Each row of a before or after table is a point. One or more steps were done to the points. Then noise was added and the rows were shuffled. The steps act on how far a point lies along the listed directions, d1 being the first. What was done? A step turns or swaps two directions, mirrors them in a line or flattens them onto one, adds a multiple of one to another, or multiplies one. Angles are multiples of 10 degrees, from the lower direction toward the higher: turns from -170 to 170, lines from 10 to 170 but not 90. Use the fewest steps. Two steps may share a direction if one is a turn and the other turns, adds or multiplies; they go together, in the order done. Otherwise the lowest direction goes first.

Directions:
(1): [-0.05 -0.48  0.12]
(2): [0.18 0.09 0.45]
(3): [-0.46  0.09  0.17]
Before, 11 rows:
[[-0.16  0.17 -0.01]
 [-0.30 -0.27  0.13]
 [ 0.02  0.52 -0.49]
 [ 0.07  0.24 -0.29]
 [ 0.20  0.41  0.14]
 [-0.45  0.01  0.34]
 [-0.23 -0.02  0.26]
 [ 0.08  0.13 -0.13]
 [-0.16  0.48 -0.22]
 [-0.33  0.56 -0.48]
 [ 0.25  0.30 -0.06]]
After:
[[ 0.20  0.38  0.15]
 [-0.41  0.27  0.26]
 [ 0.03  0.48 -0.49]
 [-0.16  0.26 -0.06]
 [-0.26 -0.16  0.08]
 [-0.21  0.13  0.22]
 [-0.35  0.69 -0.52]
 [ 0.24  0.21 -0.03]
 [-0.15  0.54 -0.24]
 [ 0.06  0.19 -0.29]
 [ 0.08  0.11 -0.14]]
Steps: add -0.5 times d3 to d1

Directions:
(1): [-0.39 -0.34  0.31 -0.18 -0.19  0.28  0.18  0.34]
(2): [-0.18 -0.16  0.28 -0.43  0.36 -0.30 -0.18 -0.31]
Before:
[[-0.14 -0.15  0.23 -0.35  0.31 -0.30  0.03 -0.25]
 [-0.17 -0.21  0.37 -0.17  0.04  0.21 -0.07  0.18]
 [ 0.36  0.36 -0.48  0.46 -0.30  0.08  0.08 -0.06]
 [ 0.21  0.02 -0.11 -0.15  0.36 -0.42 -0.23 -0.56]
 [-0.29 -0.12  0.18 -0.12  0.17 -0.15 -0.05 -0.13]
 [-0.01 -0.14 -0.03 -0.02  0.05 -0.03  0.06 -0.05]
 [-0.36 -0.31  0.28 -0.40  0.33 -0.32 -0.16 -0.15]
 [ 0.06 -0.02  0.14 -0.12  0.20 -0.33 -0.18 -0.29]
 [ 0.28  0.22 -0.37  0.13  0.08  0.01 -0.03  0.07]
 [ 0.04  0.10 -0.15 -0.12  0.27 -0.31 -0.40 -0.32]
 [ 0.00  0.04 -0.05  0.21 -0.14  0.17  0.21  0.23]
 [-0.27  0.03  0.07  0.28 -0.41  0.50  0.39  0.34]
 [ 0.07 -0.17 -0.05  0.00 -0.12  0.04  0.08  0.11]]
After:
[[ 0.04  0.11 -0.12 -0.22  0.42 -0.46 -0.49 -0.48]
 [-0.26 -0.30  0.47 -0.26  0.06  0.22 -0.06  0.21]
 [ 0.04 -0.04  0.21 -0.24  0.33 -0.47 -0.26 -0.43]
 [ 0.07 -0.17 -0.06  0.03 -0.16  0.08  0.10  0.16]
 [-0.01 -0.15 -0.02 -0.04  0.06 -0.04  0.06 -0.07]
 [-0.49 -0.44  0.47 -0.68  0.52 -0.48 -0.25 -0.31]
 [ 0.38  0.31 -0.49  0.25  0.04  0.03 -0.02  0.08]
 [-0.26  0.04  0.01  0.45 -0.62  0.70  0.51  0.56]
 [ 0.23  0.03 -0.06 -0.29  0.54 -0.61 -0.35 -0.77]
 [-0.24 -0.22  0.37 -0.56  0.49 -0.45 -0.04 -0.39]
 [-0.37 -0.18  0.27 -0.27  0.27 -0.23 -0.09 -0.20]
 [ 0.03  0.08 -0.12  0.32 -0.25  0.27  0.27  0.34]
 [ 0.53  0.52 -0.68  0.71 -0.46  0.18  0.15  0.04]]
Steps: multiply d1 by 1.3; multiply d2 by 1.6
